Each row of a before or after table is a point. The points were changed in one or more steps. Then noise was added and the rows were shuffled. The steps act on columns, c1 being the first. Name the steps. A step turns or swaps two columns, mirrors them in a line or flattens them onto one, adds a multiple of one to another, or multiplies or shifts one. Angles are multiples of 10 degrees, from the lower column toward the higher: turns from -170 to 170, lines from 10 to 170 but not 90. Use the fewest steps. Two steps may share a column if one is a turn and the other turns, adds or multiplies; they go together, in the order done. Otherwise the lowest column goes first.

Before:
[[ 0.43 -0.37]
 [ 0.04  0.06]
 [-0.03  0.35]
 [ 0.41  0.62]
 [-0.05  0.26]
 [-0.16 -0.70]
 [ 0.26 -0.23]
 [ 0.64 -0.81]
 [-0.11  0.79]
 [ 0.05 -0.01]]
After:
[[ 0.18 -0.69]
 [ 1.04 -0.83]
 [ 0.07  0.00]
 [-0.49  0.78]
 [-0.21  0.35]
 [ 0.62 -0.38]
 [ 0.38 -0.24]
 [-0.17  0.27]
 [ 0.01  0.07]
 [ 0.10  0.62]]
Steps: add -0.5 times c2 to c1

Before, 10 rows:
[[ 0.36 -0.66 -0.59 -0.18]
 [-0.27 -0.36  0.33 -0.08]
 [ 0.16  0.25  0.12  0.81]
 [ 0.31 -0.16  0.04 -0.35]
 [ 0.47 -0.29 -0.77 -0.32]
 [ 0.11 -0.28  0.34  0.28]
 [ 0.04  0.23 -0.02 -0.27]
 [ 0.12 -0.12 -0.82 -0.37]
 [ 0.56  0.38  0.34  0.79]
 [-0.05  0.31  0.65  0.82]]
After, 10 rows:
[[ 0.14 -0.70 -0.17 -0.64]
 [ 0.11 -0.35  0.20  0.37]
 [-0.26  0.12  0.79  0.09]
 [-0.68 -0.05  0.79  0.40]
 [-0.15  0.28  0.82  0.69]
 [-0.16  0.17 -0.27 -0.02]
 [ 0.43 -0.02 -0.06  0.36]
 [ 0.00 -0.20 -0.38 -0.79]
 [-0.20 -0.57 -0.34 -0.72]
 [-0.15 -0.41 -0.33  0.03]]
Steps: mirror c1 and c2 in the line at 110 degrees; swap c3 and c4
